Each row is a point. Each copy is the shape, with its points in the same order, turned, moved and blurred by noise. Some copies are also mirrored. Which?
In the rows, 128 means zero.

Shape (5 x 2)
[[141 165]
 [135 132]
 [ 96  94]
 [160 122]
 [ 72 128]]
Copy 1 (5 x 2)
[[101 107]
 [131 114]
 [163 160]
 [145  98]
 [124 179]]
Copy 1 is: mirrored
Copy 2 (5 x 2)
[[ 92 149]
 [123 136]
 [159  94]
 [136 163]
 [124  76]]
Copy 2 is: only turned
Copy 3 (5 x 2)
[[ 93 136]
 [131 124]
 [180 140]
 [127  97]
 [161 178]]
Copy 3 is: mirrored
Copy 4 (5 x 2)
[[168 142]
 [135 144]
 [ 87 115]
 [129 170]
 [113  84]]
Copy 4 is: mirrored

Shape (7 x 3)
[[116 164 136]
 [165 138 111]
 [ 94 155 119]
 [122 107 163]
 [149 128 108]
 [ 99  56 115]
 [159 108 143]]
Copy 1 (7 x 3)
[[151 121 149]
 [131  93  98]
 [136 117 168]
 [116 165 126]
 [121 108 106]
 [ 45 145 138]
 [113 143  91]]
Copy 1 is: mirrored
Copy 2 (7 x 3)
[[135 149 111]
 [ 91 122 132]
 [149 122  91]
 [159 123 155]
 [103 108 131]
 [168  52 148]
 [121 119 170]]
Copy 2 is: mirrored
Copy 3 (7 x 3)
[[160 137 120]
 [106 162 107]
 [169 147 144]
 [115 100 148]
 [109 163 128]
 [ 92 132 209]
 [ 91 128 123]]
Copy 3 is: only turned
Copy 4 (7 x 3)
[[ 83  89 111]
 [110 140  93]
 [ 74  96 139]
 [143  88 131]
 [110 139 112]
 [152 132 190]
 [146 121 106]]
Copy 4 is: mirrored

Shape (9 x 4)
[[137 160 122 152]
 [113 142 117 126]
 [133  60 186 162]
 [154  80 160 167]
 [155 141 103 133]
 [106  92 122 120]
 [157 142 149 121]
 [170 164 113 136]
 [127 157 104 125]]
Copy 1 (9 x 4)
[[155 114 131 109]
 [124 129 132 137]
 [160 229 129 101]
 [164 197 146  94]
 [153 117 163 131]
 [111 176 141 142]
 [181 143 135 141]
 [174 101 155 126]
 [136 107 134 144]]
Copy 1 is: mirrored
Copy 2 (9 x 4)
[[120 152 131 102]
 [142 130 114 127]
 [109 171 188 199]
 [113 159 184 170]
 [123 116 141 102]
 [152 124 138 167]
 [ 87 124 133 135]
 [ 96 125 138  88]
 [130 123 121 106]]
Copy 2 is: only turned
Copy 3 (9 x 4)
[[140 125  90 118]
 [152 143 121 122]
 [ 92  53 158 142]
 [ 99  66 129 151]
 [138 131  89 153]
 [155 118 160 153]
 [102 137 102 138]
 [124 141  67 145]
 [152 154 100 131]]
Copy 3 is: only turned
Copy 4 (9 x 4)
[[109 116 136 149]
 [113 141 126 125]
 [184  69 106  81]
 [173  77 136 104]
 [118 126 170 137]
 [148 151 127  81]
 [102  93 147 118]
 [ 97 106 163 149]
 [101 136 143 140]]
Copy 4 is: only turned

Shape (12 x 6)
[[168 145 157  96 124 111]
 [119 107  95  98 165 180]
 [156 123  83 138 127 106]
 [116 160 142  69 142 149]
 [119 107  93 115 111 138]
 [113 128 146 129 131 152]
 [166 102 149  97  93 106]
 [ 86 139 147  88 195 157]
 [136 109 108 122 109 104]
 [104 127 141 107 185 162]
 [177 159 144 139 113 123]
 [138 104 109 119  80 100]]
Copy 1 (12 x 6)
[[ 68 154 151 115 126 126]
 [ 97 125  83 189 158 159]
 [140 149 152 153 162 120]
 [ 59 110 119 164 109 145]
 [129 107 123 149 160 128]
 [111 128  98 124 120 158]
 [ 81 143 133  94 156 102]
 [ 71 137  66 183  97 148]
 [127 133 138 130 152 107]
 [ 87 145  70 179 118 149]
 [ 95 163 168 108 128 156]
 [132 114 146 107 157  94]]
Copy 1 is: mirrored
Copy 2 (12 x 6)
[[111 184 132 117 103  88]
 [ 58 102 117  89 117 147]
 [119 170 157  87 125 165]
 [ 92 142  78  97  98  96]
 [108 137 125 115 110 172]
 [119 115 120 122 125 116]
 [106 190 143 155  95 124]
 [ 72 110  69  94 152  93]
 [121 170 137 122 119 160]
 [ 75 106 101  98 148 103]
 [143 166 162 100 102  96]
 [131 178 136 141 102 170]]
Copy 2 is: mirrored
Copy 3 (12 x 6)
[[173 151 134 104 166 144]
 [108 152 180 166 103 122]
 [ 91 126 124  95 156 126]
 [171 135 170 165 157 143]
 [111 102 147 123 124 121]
 [154 132 116 152 120 127]
 [166 124 136  75 131 141]
 [144 161 158 201 123 171]
 [121 107 128 101 137 141]
 [137 165 149 185 118 146]
 [157 155 107 104 172 113]
 [133  90 125  80 136 131]]
Copy 3 is: only turned
Copy 4 (12 x 6)
[[113 128 110 121 157  89]
 [119  92 163 154  69 112]
 [132 100  92 110 107 150]
 [100 107 170 114 124  75]
 [156 109 138 111  93 131]
 [131 112 167 136 138 129]
 [154 157 100 121 139  97]
 [ 70 113 203 141 104 108]
 [146 130 114 104 115 137]
 [ 86 110 184 154 107 121]
 [127  96 101 129 174 117]
 [169 137 106  91 121 131]]
Copy 4 is: only turned

Shape (13 x 8)
[[168 151 134 119 131 165 108 129]
 [102 110 101 103 101 173 145 155]
 [138 136 164 125 109 155 154 158]
 [111  39 113 126 103  57 131  80]
 [118 159 139  92 174 135 132 158]
 [138 132 128 121 124 173 154 102]
 [124  90  91 140 140 133 146  95]
 [111 171 120 131 141 151 154 160]
 [108 166 124 136 156 150 105  86]
 [146 116  90 105 102 144 154 138]
 [167  97 107 135 105 162 126 157]
 [146 138 141 140 117 153 113 163]
 [148 160 100 127  96 161 151  71]]
Copy 1 (13 x 8)
[[124 149 127 146 135  89 122 164]
 [133 135  83 204 133 158 120 136]
 [ 84 132 114 162 100 134 130 135]
 [219  72 149 167  76 161 170  97]
 [114  95  84 114 147 124 101 152]
 [120 132 128 173 140 137 156 184]
 [176 117 138 167 139 160 161 144]
 [ 90 126 122 141 149 156  93 155]
 [134  93 166 153 180 108 119 167]
 [150 149 107 168 102 161 127 154]
 [131 180 109 162 115 128 143 127]
 [111 149 125 151 129 114 112 119]
 [143 142 172 182 124 133 126 201]]
Copy 1 is: only turned
Copy 2 (13 x 8)
[[108  94 131  99 124 174 124 146]
 [117 135  97 136 129 114 165 177]
 [131 111 145  93 154 125 158 136]
 [ 74 211 146 166 103  90 100  83]
 [182 129 135 100 104 161 133 151]
 [103 115 162 134 129 152 150 166]
 [ 98 170 146 166 130 146 115 154]
 [172 110 136 121 148 137 127 174]
 [143  96 150 170 108 176 110 138]
 [ 94 141 125 112 125 116 126 180]
 [ 80 137 102 100 159 145 131 154]
 [126 103 111 100 155 148 128 130]
 [ 80  88 173 151 116 135 112 180]]
Copy 2 is: mirrored
Copy 3 (13 x 8)
[[139 137  85 128 155 152 113  88]
 [180  97 126 139 147 101  78 125]
 [174 125  96 106 107 126 120 111]
 [ 89 121 201 167 133  65 173 134]
 [144  91 119 124 114 189 100 120]
 [149 127 123  91 165 124 110 105]
 [121 136 161 125 174 110 120 147]
 [148 101  92 101 123 148  87 150]
 [ 82 128 122  99 152 150  77 105]
 [164  97 110 137 168 106 128 132]
 [175 148  99 159 158 111 125 126]
 [150 146  81 137 119 134 107 115]
 [116 110  97  82 195  99 119 102]]
Copy 3 is: mirrored
Copy 4 (13 x 8)
[[ 89  99 136 159 119 121 123  95]
 [137 106 136  81  79 113  97  87]
 [143  79 139 125 106 109 150  98]
 [176 186 190 108 120 134  99 192]
 [ 80  89 121  87 135 120 151 124]
 [117 107 126 139  91  84 110 118]
 [119 166 145 113 114  82  97 133]
 [117 103  95  97 120 102 148  84]
 [ 97 120  85 140 149 104  93 130]
 [123 142 146 107  67 118 122  98]
 [120 133 180 129  99 114 121  69]
 [121  99 141 134 131 127 139  73]
 [118 136  96 168  71  97  99 116]]
Copy 4 is: only turned

Shape (14 x 9)
[[ 65  92 120 120 131 114 128  72 131]
 [122 104 125 190 136 125 130 130 113]
 [142 155 124 120 124 143 133 115  65]
 [101  64 147 120 142 121 112 104 131]
 [103  80  82 108 169 131 131 105 141]
 [142  77 161 153 132 147 165 109 149]
 [158 118 155 142 157 106 121 111 128]
 [ 78  88 122 120 161 141  93 105 163]
 [148 171 128 142 133 135 167 112 104]
 [144 177 112 116 122  75 170 133  79]
 [102  94 113 131 123 127 103  94 179]
 [185 168 123 137  97 113 150 114  85]
 [127 198 141 124 135 117 164 137  86]
 [140 154 132 119 102 125 154 169  95]]
Copy 1 (14 x 9)
[[135 155 177 171 151 113 127  97 151]
 [147 150 156  77 123 142 112 121 142]
 [ 80 124 112 122 116 170  97 115 161]
 [173 146 137 158 125 118 133 100 139]
 [155 148 153 167 166 156 135 132 112]
 [171 110 130  95 147 131 160  99 159]
 [131 156  92  98 138 123 137 108 133]
 [154 160 166 168 121 121 162 120 111]
 [ 73 120 120  88 148 154 124 128 158]
 [ 63 120 103 103 169 125  62 142 150]
 [141 137 169 143 139 111 156  92  96]
 [ 67 105  97  76 144 153  88  94 141]
 [ 52 120 111 100 132 129 103 158 169]
 [ 92  84 111 101 118 133  85 144 142]]
Copy 1 is: only turned
Copy 2 (14 x 9)
[[120 160 111  93 140 138 154  73  90]
 [134 104 141 144 157 136 136 111 146]
 [151 108 142 124  68 143 103 136 118]
 [133 185 145 117 141 139 178  99 124]
 [ 88 179 109 131 116 146 150  84 145]
 [152 138 111 157 135 110 193 125 126]
 [125 113 163 136 113 151 181 129 134]
 [ 89 185 143 139 141 138 156  82  96]
 [129  76 108 135  77 141 133 140 114]
 [112  81 109  79  78 164 122 173 136]
 [ 80 161 137 126 139  99 174  88 103]
 [134  71 140 106  65 118 133 160 133]
 [122  80 118 120  80 170 110 167  94]
 [131 115 128 124  97 131 107 191 121]]
Copy 2 is: mirrored
Copy 3 (14 x 9)
[[173 144  81 148 138 137 158 146  84]
 [109  89 135 154 138 125 182 113  94]
 [159 106 149 156 159  97 124 115 148]
 [150 134 107 112 153 154 158 118  70]
 [144 162 133 154 144 161 136 159  78]
 [126 107 120 131 122 181 138  76  90]
 [115 144 139 124 159 133 163  82 125]
 [156 159 114 118 136 178 174 170  95]
 [127 103 139 174 132 120 120  94 169]
 [102 131 116 171 154  65 105 106 161]
 [149 160 114 121  96 157 166 143  92]
 [133 111 154 157 122  68 118  68 160]
 [121 105 115 166 161  94 118 119 200]
 [113  91 134 124 143  89 100 120 151]]
Copy 3 is: only turned

Shape (17 x 11)
[[122 123 155  86 145 129 106  99 140 168 141]
 [133  95 143 148 137 102 148 140 130 106 141]
 [128 136 164 135 113 154 128 107 127 133  91]
 [ 96 159 165 112 127 150 120 123 144 122 139]
 [132 133 148 120 114 159 111 101 110 184 141]
 [131 134 143  73 171 136 154 128 150 115 124]
 [ 85 156 102 130 100  96  93 139 122 114 139]
 [135 133 139 127 127 159 145 118 143 107 140]
 [ 27  73 118 147 108 130  99 142 131 123 117]
 [ 52 169 170 154 145 145  99  71 111 138 138]
 [ 83 145  78 126 104 119 115 132 143 133 150]
 [ 83 165 156  81 134 137 100 139 130 134 151]
 [122 156 132 144 117 129 127 116 145 124 126]
 [123 150 152 135 119 146 160 132 119 173 117]
 [130  55 125  85 120  65 171  65 146 104 125]
 [130  50 137 140 148 132 131 126 154 172  81]
 [115 158 133 139 170 148 100 128  44 124 138]]
Copy 1 (17 x 11)
[[118 169 155 108 129 184 154 126 125 116 113]
 [125 135  98 122 160 109 124 114 109 101 136]
 [151 103 153 126 121 149 146 151 134 106 128]
 [164 144 151 129  99 127 157 121 106 126 122]
 [139 149 153 103 114 180 107 169 121 125 120]
 [105 155 168 134 150 122 167  89 129 124 108]
 [175 145 108 106 103 126 104  91 140 156 118]
 [129 148 142 136 125 105 147 140 123 120 151]
 [195 109 117  50 146 140 131  92 102 159 155]
 [223 169 142  90 111 126 161 154 135 104  92]
 [150 154 125  75 100 112 107  82 149 156 133]
 [163 164 147 121  99 142 147  89 107 145  95]
 [156 143 128 131 105 122 124 123 137 116 130]
 [139 127 168 109 104 135 101 139 122  92 106]
 [ 64 124  68  61 150 124 186 117 159 107 139]
 [121 113 145  78 194 175 127 112 127  81 163]
 [190 162 149 129 173 106 107 158 128 146  58]]
Copy 1 is: only turned
Copy 2 (17 x 11)
[[155 104  78 148  92 113 106 112 137 129 119]
 [141 128 153 146 144 125 124 156 121 145 156]
 [134 114 120 123 106 162  98 131  92 138  96]
 [145 126  81 137 133 146  78 111  93 117 129]
 [157 133 106 128  84 110  81 133 120 122  82]
 [125 102 119 166 138 142 110  80 133 110 141]
 [173 163  90  81 169 140 102 130 133 143 134]
 [144 121 142 132 127 139  94 113  96 115 137]
 [143 138 101  95 156 113  65 137 114 232 157]
 [204 103  70 137 148 143  54 141  75 150  94]
 [161 143 105  72 162 121  77 121 145 134 145]
 [151 148  58 143 147 135  85  97 118 123 123]
 [151 119 117 102 137 148 102 137 107 117 124]
 [117 122 122 133 122 132  70 152 125 117  86]
 [170  96 158 154  93 171 125 132 191 170 186]
 [ 99  76 138 129  94  96 116 147 135 191 121]
 [190 156 127 154 173 106 110 112  94 141  55]]
Copy 2 is: only turned
Copy 3 (17 x 11)
[[155 133  90  99 133  87 124 191 146 164 132]
 [117 129 160 146 129 116 114 123 187 142 147]
 [116 140 122 129 119 128 176 170 151 160 130]
 [131 111 100 139 101 138 128 165 152 154 102]
 [137 118 122  97 144 102 155 204 144 125 115]
 [108 121 102 110  94  82 104 130 124 159 120]
 [176 156 115 147 120 167 123 140 156  94 118]
 [121 117 141 122 109 126 148 138 147 153 104]
 [179 130 142 116 104 210 116 155 154 131 198]
 [157 131 124 167  73 137 144 245 136 145 133]
 [163 164 144 115 123 159 104 145 130  96 108]
 [157 119  65 130  99 139 115 178 150 132 103]
 [128 149 133 151 122 135 143 158 143 137 109]
 [ 86 138 120 119 144 127 146 185 147 122 129]
 [134 189 168  74  92  93  90 125 200 185 161]
 [129 126 135  94 172 115 132 148 138 172 203]
 [146  96 118 165  93  88 166 173 151  71 147]]
Copy 3 is: only turned

Shape (16 x 12)
[[143 116 140 116 182 133 117 133  91 168  57 152]
 [103 155 153 148 119  75 144 114 128 161  98 145]
 [105 143 115 170 143 147 156 114 132 127 126 122]
 [147  84  89 165 148 170 180 134 101 147 140 147]
 [145 106 154 152 144 106 136 112 161 134 132 105]
 [113 156  53 146  81 134  96 144  92 154 140 155]
 [150 130 179 181  93 148 154 151 130 114 114 158]
 [140 102 103 139 166 103 180 113 163 163 100 129]
 [ 77  97 143 159 104 109 157 115 166 153  84 109]
 [135 130 171 116 138 115 100 159 124 199 127 136]
 [170 126 110 120  80 155 180 114 140 147 108 108]
 [ 76  90 110 169 147 126 122 171 118 139 159 118]
 [126 101 161 112 154 130  95 172 157 142 140 137]
 [ 58 150 129 133 131 112 107 124 122 118 158 156]
 [133  86 118 120 137 125 100 157  92 155 154 141]
 [127 132 106  86 185 106 144 152 121 104 135 107]]
Copy 1 (16 x 12)
[[ 58 130  92  77 113 171 148 116 100 151 104  94]
 [110 157 120 100 127 138  88  86 119 108 108 148]
 [133 120 110 132  88 121 131  81 148 133 134 120]
 [110 101 142 149  63 122 107 118 147 181 113  64]
 [121 142 125  90 120 105 123 120 164  99 138  96]
 [176 105 144 157  80 187 116 105  75 131  82 110]
 [104  96 168 133 152  89 138  83 143 141 100 120]
 [ 91 153 103 101  67 110 102  99 131 112 153  71]
 [105 189 159 104  85 110 134  88 138 116 132 137]
 [128 134 124  53 141 133 131 149 102 134  83 114]
 [142 141 159 124 133 113 111  84 108 165 154  61]
 [126 114 151 116  49 128 143 162 145 128 109 147]
 [117 130 114  93 123 101 162 177 117 116 107 118]
 [148 138  98 148 103 145 119 142 132 106 112 174]
 [125 114 144 112 105 158 129 180 116 137 100  93]
 [111 105  78 114  95 134 120 168  99 126 182 108]]
Copy 1 is: mirrored
Copy 2 (16 x 12)
[[ 93 107 129 201 147 151 178 131  81 146 106 132]
 [ 83 153 117 157 103 101 192 114 130  99 143 150]
 [119 133  92 136  86 100 130 112 121 134 123 105]
 [124 112 104  99 142  99 136 143  88 162  77  88]
 [135 147  95 120 125 136 154  92 144 149 129 159]
 [125 123 189 120 128  91 131 141  96  87 165  71]
 [ 96  81  69 113 127  94 138 130 113 130 169 166]
 [120 167 125 136 107 111 160 112  96 156  74 158]
 [149 119 118 141  86  77 193  90 148 118 111 166]
 [ 99 128 153 157 148 135 197 139 144 171 169 147]
 [ 95 112 138 116 152  69 104  77 126 146 111 150]
 [154 103 130  94  81 138 178 151 138 141 126  92]
 [142 110 137 141 128 159 154 159 150 164 148 164]
 [124 137 129 143  82 128 151 167 174  88 153 105]
 [128 110 153 112 159 154 162 155 132 140 134 107]
 [ 89 136 152 136  98 189 116 126 141 142  97 125]]
Copy 2 is: only turned
Copy 3 (16 x 12)
[[184 104 148 155 129  92  59 128 141 159 130 152]
 [128  88 130 123  86 150  97 136 118 156 101 104]
 [116 114 100 124 131 150 122 172 157 155 150 136]
 [152 124  85 126 197 116 106 162 195 153 109 127]
 [130 126 114 106 142 169  99 117 123 112 125 137]
 [165 115 165  74 131 104 171 193 167 186 110 112]
 [107 107  90 118 167 132 129 101 114 205 103 138]
 [154  99 119 126 148 168  74 126 182 119 129 101]
 [161  99 103 145 131 202 108 146 116 154 134  88]
 [182 133 124  86 116 101  82 117  93 148 119 120]
 [175 152 101 119 145 167 143 103 193 176 101 127]
 [136 137 123 108 179 123 111 205 109 135 146  99]
 [154 138 129 107 161 105 109 114  86 121 154 110]
 [111 107 130 119 100 106 153 187 109 132 144  99]
 [168 143 140 108 169  81 116 159 120 124 103 121]
 [119 171 162 144 132 106  95 134 166 113 157 111]]
Copy 3 is: mirrored
Copy 4 (16 x 12)
[[ 79 105 139 129 112  62 125  82 134 188 111 159]
 [ 74  91 146 138 144 109  95 154 112 139 116 102]
 [118 117 121  86 132 124 138 126 107 116 148 116]
 [ 98 166 162  79 114  88 174 103 131 110 173 137]
 [123 141 142 110 106 129 133 169 130 163 116 115]
 [ 78 120  99 158 132 119 124  96 161  57 172 136]
 [147 108 158 116 154  56 143 174 149 115 137 120]
 [ 71 135 173 101  97 132 163 125 101 149 101 120]
 [103  97 174  92 135 143 118 131 153 138 102  70]
 [ 75 144 111 145 153  84 114 146 172 165  92 143]
 [121 121 191 141 161 143 180 130 139 127 149 149]
 [109 174 111  81 113 110 102 107 155  98 121  99]
 [118 152 117 105 118  98 112 149 180 139  78 158]
 [ 88 107  95  89 131 127  64 146 138  92 136 139]
 [ 89 177 121 125 105  94 103 113 177 127 136 156]
 [119 160 133 111 106 135  97 105  94 131  95 184]]
Copy 4 is: mirrored

Shape (15 x 12)
[[150 109 136 118 151 146 101 126 108 173  98 155]
 [181  78 113  70 110 120 157 129  82 157 155 108]
 [112 137 165  71 124  90 114 120  98 122 112  72]
 [ 93 124 128 184 156 148 172 126 143 128 126 154]
 [114 121 109 114 155 158 118 109 155 128 141 179]
 [150 155 149 114 129 110 112 134  94  80 132 139]
 [130 148 149 161 132 177 168  98 173 141 113 115]
 [ 99 160 189  87  74  97 121 127  89 100 101 150]
 [115 135 199 109 125 129 118 166 121 101 132 134]
 [118  99 128 180 184 167 170  88 140 127 120 162]
 [119 100 145 169 151 126 157 102 187 149 126 145]
 [113 112 141 105  83 124 117 151 105  93 101  91]
 [155 118 105 149 159 123 150 130 155 131 106 170]
 [164  90 120 142 127 128  93  99 111 139 148 156]
 [143  88 147 130 159 156 146  94 156 115  99 162]]
Copy 1 (15 x 12)
[[ 92 124  90 123 176 122 140 123  90 125 152 116]
 [119 171 113 111 100  97 177 157  97  81 153 172]
 [140 161 141 132 146 155 106 140 155 124 164 178]
 [100  40 128 123 115 135 138 124 128 145 108  88]
 [112 109 151 130 175 121 165 112 107 114  98  87]
 [144 157 138 168 118 156 118 145 113 116 138 100]
 [129  45 130 139 137 107 141  96 153 119 169  88]
 [145 170 116 192 115 158 116  96 152 162 115 148]
 [163 124 106 177 147 133 104 152 143 125 113 122]
 [ 57  34 128 134 126 144 151 127 114 102 128  75]
 [ 80  61 142 120 139  78 123 117 151 127 124  92]
 [159 158  98 119 114 155 120 117 172 111 130 136]
 [102  93 136 117 124 112 116 106  83 116 127  80]
 [ 79 164 118 123 140 107 165 142 110 111 138  75]
 [ 74  87 117 150 146 119 135 104 129  70 124  98]]
Copy 1 is: only turned
Copy 2 (15 x 12)
[[132 135 163 161 127 142 152 156  81 115 117 117]
 [131 155 116 160 117 123 113 123 100 201 129  59]
 [136  79 113 128 186 114 121  91  92 150 159 107]
 [118 146 107 115  86 131 166 127 152  61 134 131]
 [143 144 134 160 117 123 163 158 157 119 119 161]
 [116 131 115 106 177 117 125 113 115 137  84 137]
 [112 102 161 107  98 137 150 135 180  83 140  99]
 [182  79  97  86 189 104 145 118  95 127  91 112]
 [157 133 120  73 178 136 122 135 112 117 134 133]
 [ 89 146 110 145  89 165 178 153 162  71 126 122]
 [134 115 127 132  70 177 141 128 156  88 140 137]
 [168 132 124 124 185 118 126  75 120 120 128  85]
 [119 143 129 158  89 141 114 137 135  86  94 137]
 [127 153 145 153 117 166 165 115 113 156  90 130]
 [127 127 124 157 126 177 143 164 157  96 114 115]]
Copy 2 is: mirrored
Copy 3 (15 x 12)
[[136 165 158  96 116 101 157 168 143 162 145 115]
 [ 91 135 109 138 136 129 138 190 155  94 213 108]
 [ 85 188 125 173 118 122  66 147 126 129 142 143]
 [136 113 150  95 137 134 173  97  74 164 120 136]
 [142 141 119  68  85  96 155 126 112 130 124 110]
 [108 160  94 108 144 148  90 122 161 151 124 144]
 [178 146 144 146 123 106 169  77  98 137 140 106]
 [ 81 200 117 146  94 193 100 125 151 146 106 134]
 [ 91 161 155 124 129 134 109 101 166 120 104 133]
 [158 114 138  88 107 101 193  91  93 164 146 159]
 [180 133 170 101 113 116 167 108  95 118 130 153]
 [ 93 134 117 176 125 145 110 153 140 138  98 126]
 [177 110 145  79 110 129 140 133 123 157 151 128]
 [148 151 101  89 141 113 167 175 142 124 134 149]
 [160 125 133 109  81 100 159 115 141 144 145 153]]
Copy 3 is: only turned
Copy 4 (15 x 12)
[[159 140 143 133 100 126  75 151 173 161 140 118]
 [184 188 132 112  61 146  79 110 146 124  71 167]
 [175 206 105  63 131 119 132 152 161 130  94 112]
 [106 115 141 137 171 110 114 102 136 120 163 161]
 [118  93 118 110 111 125  94 144 124 173 150 159]
 [152 153  60 111 143 141  87 152 129 116 104 116]
 [128  99 145  80 154 149 117  72 160 122 155 122]
 [120 182  48 102 142 154 148 165 196 134 106 124]
 [173 152  95 111 172 163 131 166 159 127 133 144]
 [128 107 136 127 141  92  84  85 129 127 193 159]
 [122 120 151 120 122 131 139 100 122 129 191 136]
 [172 160  93 122 148 127 150 127 164 144  67 119]
 [114 134 132 147 126 138  80 100 114 160 151 121]
 [152 112 110 139  61 117  96 138 137 118 133 130]
 [153 119 110 119 119 132 101  86 134 166 178 144]]
Copy 4 is: only turned

Shape (16 x 12)
[[ 99 120 152 119 175 154 164  71 130 127  94 119]
 [146 141 182 162 118  91 129 136 114 124 153 160]
 [140 113 129 182 103  97 111 134 127 139 150 134]
 [144 121 147 101 146 177 144  71 112 110 142 144]
 [165 141 141 133 127  85 148 125 144 125 101 150]
 [110 172 131 147  96 106 116 116 134  82 112 152]
 [144 156 104 132 103 124 142 120 161  65 144 113]
 [143 153 116 154 123  93 101 138 144 147 136 145]
 [105 165 110 109  73 112 156  98 120  94 153 111]
 [147  72 136 119 187 120 161  53  91  99  93 102]
 [163 122 160 116 156 148 156  90  92 140  94  84]
 [ 98 128 109 106 135 101 187 120 165 108 185 116]
 [129 140 116 171 127  95 134 197 115 112 130 153]
 [165 109 145 180  81 120 152 134 141 133 103 137]
 [135 120 138 119  79 100 107 162 134 131 120 165]
 [134  98 193  97 160 154 130  75 130 107  98  82]]
Copy 1 (16 x 12)
[[103 171 146 101 124  90 100 122 110 165 102 164]
 [166 128 159 120 155 130 104 120  99 104 159  78]
 [170  82 108 107 148 115  98 139  91 104 139  92]
 [142 183 122 100 109 132 133 117 112 141 141 165]
 [121 138 124 122 152 125 115 146 123 139 124  66]
 [121 164 114 147 150 102 114 151  59  96 141  85]
 [132 155  86 138  92  81 139 151  99 109 149  77]
 [131  96 123 113 135 142 114 164  79 109 138  78]
 [146 145 108 169 127  75 176 142  72 121 136 118]
 [ 97 161 110  53 157  76 126  96 151 163 129 154]
 [101 135 121 112 137 116 111  96 130 190 154 146]
 [153 127 152 131  89  61 165 160 124 108 101 117]
 [137 105 132 135 155 107  85 190 115  85 171  85]
 [173 118  85 137 150 115  76 138 120 145 132  82]
 [145 118 110 163 160 151 111 151 116  81 119  94]
 [ 90 158 122 106 111 103 100  54 131 146 121 156]]
Copy 1 is: only turned
Copy 2 (16 x 12)
[[116 106  86 146 125  73 128 202 144 168 170  98]
 [193 137 136 123 135  87 145 116 124 117 116 105]
 [151 148 160 137 151 111 133 108 117 153  97 134]
 [129 118 101 121  84  86 128 154 192 153 155 104]
 [188 118  89 139 140 126 125 148 121 123 113 132]
 [148 129 100 123 121  91 172 119 100 132 140 166]
 [148 131 118 117 116 147 154 120 132 151 176 176]
 [148 136 114 117 168 119 141 122 129 135  91 143]
 [120 176 107 134  99 128 134 115 119 118 179 157]
 [141  94 135 142 104  69  70 222 155 160 148 137]
 [140 111 132 154 103 112 124 222 167 115 134 106]
 [127 150 106 122 153 134  80 110 130 146 207 117]
 [154  99 144 152 174 113 141  83 111 103 118 135]
 [177 121 145 180 119 140 151 132 117 159 101 124]
 [147 113 113 119 118 128 134  91  93 120  89 117]
 [134 100 128 100  88 102 126 227 138 154 156  86]]
Copy 2 is: only turned
